Each row is a point. The ring and each string are closed loops that go straight from each point to the next, and from the last back to the first. Before rounding, they use only three directions, however many columns there are. Count how often each string passes through the ring. Passing back the other way cancels.

Ring (9 x 3)
[[ -4.9  24.9 -10.6]
 [ -2.5  15.5 -27.5]
 [  2.8   1.3 -33.5]
 [  8.0  -9.6 -29.9]
 [ 14.3 -14.3 -25.5]
 [ 26.8 -11.1 -20.7]
 [ 29.1  -3.1 -17.2]
 [ 14.7  15.3  -6.7]
 [ -0.1  24.1  -4.9]]
String (32 x 3)
[[  9.6  27.1 -12.9]
 [ 18.1  20.2 -27.7]
 [  6.8  10.8 -17.0]
 [-14.4  14.0   3.5]
 [ -4.8   9.6  -5.7]
 [ -9.2  12.1  -2.9]
 [-18.2  22.0   0.6]
 [-18.2  31.3  -4.3]
 [ -0.3  31.6 -21.6]
 [ 15.3  21.6 -31.0]
 [  4.7  30.3 -18.6]
 [ -5.2  33.2  -2.8]
 [-12.7  28.4  11.0]
 [ -3.1  13.2  -0.7]
 [ 13.1  11.8 -15.4]
 [ 23.4  11.7 -20.8]
 [ 44.5  13.8 -22.1]
 [ 38.9   7.5 -13.3]
 [ 16.7   3.0  -0.2]
 [  3.8   2.6   0.2]
 [ 21.7   2.5 -23.6]
 [ 44.6  -3.2 -34.5]
 [ 38.8  -2.0 -32.4]
 [ 21.5   0.6 -19.6]
 [  3.0   2.0  -0.8]
 [ 10.4   0.6   3.0]
 [ 45.5   1.6 -18.5]
 [ 52.0   6.9 -32.1]
 [ 34.3  13.1 -14.7]
 [ 11.6  19.2   5.2]
 [ -0.4  20.6   8.0]
 [  2.6  31.8   4.5]]
Times through: 0
String (27 x 3)
[[ 25.3 -27.1 -23.2]
 [ 16.5 -16.8 -11.4]
 [ 42.8 -18.1 -30.5]
 [ 46.0 -10.8 -33.6]
 [ 49.1  -9.6 -25.5]
 [ 14.9   0.1   1.3]
 [  4.5   5.3  -1.9]
 [ 17.2   6.6 -19.6]
 [ 36.8  14.2 -27.9]
 [ 25.0  25.3 -11.1]
 [ 22.0  28.7 -16.1]
 [ 11.3  28.3 -13.4]
 [-14.7  37.8   7.5]
 [-20.0  24.4   7.8]
 [-12.6  14.3   0.0]
 [  5.8  13.0 -21.6]
 [ 15.6  17.8 -41.8]
 [  2.6  21.4 -43.3]
 [-10.0  15.3 -32.0]
 [  3.2   8.3 -46.1]
 [ 13.8   2.1 -50.0]
 [ 14.3  -4.3 -51.1]
 [ -2.8 -12.0 -32.6]
 [ 16.8 -17.0 -46.3]
 [ 30.0 -12.7 -49.0]
 [ 25.8 -11.3 -38.8]
 [ 34.0 -24.0 -41.4]]
Times through: 2

Ring (8 x 6)
[[-24.9 -19.5 -14.6   4.0 -14.9  -1.2]
 [-31.9   0.0 -19.0   9.4  -8.9  -0.9]
 [ -4.1  14.1 -16.1   7.0   7.5  -4.9]
 [ 18.2  14.3 -10.0  11.0  14.0  -9.8]
 [ 26.7   0.2  -1.0  28.5   6.0 -15.8]
 [ 26.5 -20.2   3.8  31.4  -4.6 -16.9]
 [ 28.0 -37.5   3.1  11.5  -8.0 -12.7]
 [  8.3 -37.4  -4.9  -3.0 -11.1  -5.7]]
String (33 x 6)
[[ 46.6 -41.0  11.3  25.0  -6.7 -19.3]
 [ 67.3 -33.8   8.8   0.8   9.1 -16.9]
 [ 28.3 -16.7  -2.6   5.6   3.5 -10.9]
 [ -6.0 -11.9  -5.1  32.8 -11.6 -11.4]
 [ -6.4  -9.5  -1.6  49.8 -14.4 -15.4]
 [ 20.0  -2.2   2.3  47.2  -1.7 -19.3]
 [ 58.4   9.1   3.3  23.9  21.7 -20.1]
 [ 52.9   1.9  -2.9  -3.6  22.6 -12.6]
 [ 25.4   1.4  -6.5   7.6  10.8 -10.5]
 [ -8.6   1.3  -9.3  28.8  -5.1  -9.7]
 [ 12.4  -4.8  -8.1   8.0   3.5  -8.4]
 [ 33.7   4.4 -10.3 -14.2  20.0  -6.6]
 [ 34.7  24.3 -17.7 -28.8  33.2  -2.7]
 [-17.4  25.4 -21.0   9.1   8.1  -2.8]
 [-33.9  14.1 -17.9  28.4  -7.1  -4.9]
 [-24.6  -3.0 -11.0  33.3 -13.5  -8.1]
 [ 15.7  -0.4 -11.0  -3.7   9.4  -6.1]
 [ 21.7  13.5 -15.2 -15.1  20.6  -4.0]
 [ 31.4  28.8 -18.1 -23.4  33.2  -3.4]
 [  4.5  28.2 -16.4   9.5  16.6  -6.7]
 [-15.8   9.3 -11.4  34.1  -4.8  -9.5]
 [ -1.4   1.7  -8.5  25.5  -1.8 -10.1]
 [ 25.7  -5.6  -5.8   4.2   8.4  -9.8]
 [ 63.4   2.1  -0.6  -3.7  26.2 -14.4]
 [ 22.2  -6.7  -3.1  18.0   3.5 -12.6]
 [-14.3  -7.2  -3.9  50.0 -15.9 -14.0]
 [ -3.8 -12.6   1.4  57.4 -16.7 -17.8]
 [ 31.5 -25.9  10.1  48.2  -9.6 -22.0]
 [ 63.3 -34.6  11.3  14.6   4.2 -19.6]
 [ 39.9 -23.4   0.8   2.6   4.8 -12.3]
 [ 15.6 -16.5  -4.1  11.7  -1.9 -10.1]
 [-19.6 -17.7  -3.8  46.2 -21.8 -12.4]
 [ 10.6 -33.1   5.2  41.3 -18.3 -16.8]]
Times through: 1
String (31 x 6)
[[ 70.2 -42.1   9.9  -5.0   7.3 -16.2]
 [ 29.6 -25.4  -0.6   5.0  -0.2 -11.1]
 [ 12.6 -20.9  -3.4  13.8  -5.5 -10.2]
 [ -5.7 -23.8  -3.1  30.3 -16.6 -11.1]
 [ -3.0 -36.0   1.1  34.5 -22.6 -12.9]
 [ 51.1 -56.1  10.0   1.8  -7.2 -14.8]
 [ 79.3 -54.2  11.5 -17.5   7.3 -15.0]
 [ 37.5 -26.2   0.4   0.8   3.0 -11.5]
 [ -4.4 -13.6  -5.8  26.5 -10.4 -10.2]
 [-13.3 -15.4  -3.1  45.2 -18.4 -13.2]
 [  4.5 -16.5   4.7  59.8 -16.5 -19.9]
 [ 41.4  -8.8   7.1  40.9   3.6 -21.6]
 [ 60.1   1.5   4.8  22.0  19.0 -20.1]
 [ 56.6   0.3  -1.4  -2.2  22.8 -13.6]
 [ 10.1  -3.9  -6.6  17.3   1.1 -10.3]
 [-16.9   0.5  -9.1  37.3 -10.2 -10.3]
 [-14.7  20.6 -12.6  37.9   0.1 -10.4]
 [ 22.0  25.6 -13.6   2.1  22.7  -8.0]
 [ 51.7  25.2 -13.7 -27.6  38.9  -6.0]
 [ 32.1   8.9 -11.0 -11.5  21.0  -6.8]
 [  7.3   1.4 -10.0  10.4   4.3  -8.0]
 [-18.2  -1.7 -10.0  32.6 -10.6  -9.0]
 [-10.8  18.0 -12.8  31.0   1.7  -9.5]
 [ 55.6  29.7  -9.5  -9.6  38.3 -11.0]
 [ 71.6  20.8  -4.7 -12.8  40.0 -13.2]
 [ 44.0   3.1  -3.4   4.1  18.5 -12.9]
 [  6.9  -6.2  -5.3  24.0  -2.6 -11.4]
 [  7.5 -10.3  -5.7  18.4  -3.1 -10.2]
 [-15.0  -9.8  -4.8  44.3 -16.1 -12.6]
 [  2.5 -19.5   3.3  53.3 -17.1 -18.1]
 [ 36.9 -36.1  10.7  36.2 -10.0 -20.3]]
Times through: 5

Ring (9 x 9)
[[  9.6   5.0 -22.8  19.2  25.0 -11.9 -15.9   2.1 -23.8]
 [ -5.7   1.3 -20.5  -0.7   2.3 -10.5  -8.4  -2.1  11.6]
 [-20.5  -1.1 -18.3 -16.0 -20.0  -5.3   1.1  -7.5  36.5]
 [-31.0   0.5 -19.5 -21.3 -34.1   0.3   6.4 -12.8  46.8]
 [-33.3   3.5 -21.6 -17.5 -36.1   4.1   7.4 -15.4  41.0]
 [-20.9   5.0 -20.8  -1.6 -19.5   5.7   5.1 -12.1   8.3]
 [ -2.1   3.5 -17.6  13.9   4.6   2.3   0.1  -4.7 -25.5]
 [ 10.4   3.4 -17.7  23.5  22.2  -3.0  -6.8   0.7 -42.6]
 [ 14.3   4.9 -20.8  25.8  30.1  -8.9 -14.0   2.9 -40.7]]
String (27 x 9)
[[-36.8   9.6 -30.4 -15.9 -34.8  -0.5  -1.8 -17.2  52.1]
 [-52.6  16.4 -39.8 -23.0 -50.6   0.4  -4.6 -24.7  78.9]
 [-20.0   5.5 -23.9  -4.6 -15.8  -1.6  -2.0 -10.2  20.9]
 [-10.7  -7.4  -7.9 -10.4 -13.6   0.5  10.3  -3.8   8.9]
 [-24.4  -8.6  -6.6 -23.0 -33.8   5.7  18.6  -9.2  30.2]
 [-53.5  16.9 -37.1 -17.6 -54.2   9.4   3.1 -27.3  61.5]
 [-37.6  16.8 -35.8  -3.1 -32.8   6.4  -2.4 -21.3  32.1]
 [-24.4  14.7 -32.7   6.0 -16.4   3.4  -5.5 -15.7  10.8]
 [-20.0  20.1 -37.1  19.1  -7.6   5.6  -9.4 -16.4  -9.4]
 [  4.5   1.1 -13.3  18.9  10.8   4.4   3.0  -2.3 -42.3]
 [  9.8  -6.8  -5.5  11.6  13.1   0.4   6.0   2.7 -37.6]
 [  1.0  -1.9 -13.0   7.3   6.1  -2.1   0.7  -1.0 -17.6]
 [  3.3  10.4 -26.9  24.0  18.6  -4.9 -13.7  -3.3 -29.7]
 [ 14.5  15.5 -31.8  40.7  37.4  -7.5 -22.9  -0.6 -54.7]
 [ 21.5   4.5 -18.4  34.4  38.3  -6.2 -12.7   4.7 -61.9]
 [ 12.2  -9.8  -2.9   8.6  14.9  -2.2   6.0   5.1 -34.6]
 [  3.6  -1.2 -13.6  10.6  10.1  -2.6  -0.9  -0.3 -23.2]
 [ -1.2  18.0 -35.3  30.2  17.8  -3.5 -18.8  -7.5 -30.5]
 [  1.0  16.4 -31.5  33.3  18.0   1.3 -13.5  -7.4 -43.7]
 [  0.2  -2.0 -10.4  10.9   2.8   5.1   7.3  -3.0 -30.8]
 [ -4.5  -6.6  -6.9  -1.4  -5.9   3.0  10.6  -2.6 -11.0]
 [ -9.3  -2.0 -13.5  -1.9  -8.0   0.5   4.9  -5.0   0.2]
 [-37.8  15.4 -34.8  -5.9 -33.7   5.1  -2.2 -20.7  36.7]
 [-58.7  22.4 -44.7 -17.2 -56.2   7.1  -3.2 -30.1  72.2]
 [-41.0   1.9 -20.4 -26.4 -47.6   5.9  11.7 -17.8  56.3]
 [ -6.9 -11.0  -3.4 -11.1 -11.3   0.5  12.9  -1.4   4.2]
 [-19.9   0.9 -18.6 -10.0 -19.3  -0.7   3.2  -9.0  23.6]]
Times through: 3
String (29 x 9)
[[ 11.4 -10.6  -4.2   3.1  14.9  -7.8   2.0   6.4 -20.0]
 [ -0.2  -6.4  -8.9  -0.9   1.7  -3.7   3.8   0.4  -6.9]
 [ -8.3   4.7 -23.0   3.6   0.1  -6.3  -7.5  -5.0   5.2]
 [-14.6  10.8 -32.8   1.2  -1.9 -12.4 -17.4  -7.4  25.8]
 [-17.5   3.8 -25.5 -10.4 -10.8 -11.7  -9.7  -6.5  38.1]
 [-31.1  10.0 -33.9 -16.2 -24.2 -11.0 -12.4 -12.9  61.0]
 [-33.0   8.7 -31.3 -17.3 -28.6  -7.0  -7.4 -14.1  58.3]
 [-38.1  -0.5 -20.8 -32.4 -42.9  -3.4   5.4 -13.8  71.8]
 [-22.3  -8.6  -8.5 -24.4 -29.3   0.0  13.1  -7.1  37.5]
 [-10.2  -5.8 -10.0  -8.6 -11.5  -0.8   7.6  -3.8   8.9]
 [-26.0   4.9 -23.5 -10.6 -24.4  -0.1   1.1 -12.3  31.8]
 [-51.4  17.8 -40.0 -17.8 -49.0   3.6  -3.3 -25.5  68.0]
 [-58.3  19.0 -40.8 -21.0 -58.3   7.7   0.5 -29.1  73.8]
 [-32.0   0.6 -17.0 -17.6 -37.5   7.6  12.9 -14.9  33.6]
 [-11.6  -8.6  -5.3 -10.6 -16.8   4.2  14.9  -4.6   4.5]
 [-11.2  -1.6 -13.8  -2.8 -10.5   1.5   5.8  -5.9   2.2]
 [-26.0  17.1 -35.7   7.2 -16.7   2.9  -7.8 -16.8  12.9]
 [-26.3  21.9 -39.5  15.4 -14.7   6.5  -9.1 -19.3   0.9]
 [ -5.2   3.6 -16.3  14.0  -0.9   7.4   5.0  -7.0 -29.3]
 [  4.4  -7.0  -5.2   7.0   5.4   2.6   9.1   0.5 -29.8]
 [  7.6  -9.3  -2.9   6.4   8.4   0.9   9.1   2.7 -31.1]
 [  1.4  -2.5 -12.1   7.2   6.0  -1.6   1.7  -0.8 -18.8]
 [ -1.7   8.2 -24.9  16.6  10.3  -3.9  -9.8  -4.5 -18.4]
 [ 10.3  19.4 -36.9  40.9  35.0  -8.3 -26.4  -2.9 -47.7]
 [ 22.1  14.0 -30.4  44.5  47.3 -11.1 -26.0   3.2 -63.1]
 [ 26.1  -3.3 -10.5  27.1  39.6  -9.4  -9.0   9.4 -57.6]
 [ 18.5 -10.2  -3.1  11.7  24.0  -6.7   1.3   8.3 -38.7]
 [ 21.3   1.8 -18.3  25.9  38.4 -13.9 -16.8   7.4 -42.6]
 [ 15.1  11.8 -31.7  29.7  38.8 -18.4 -29.0   3.4 -29.6]]
Times through: 4
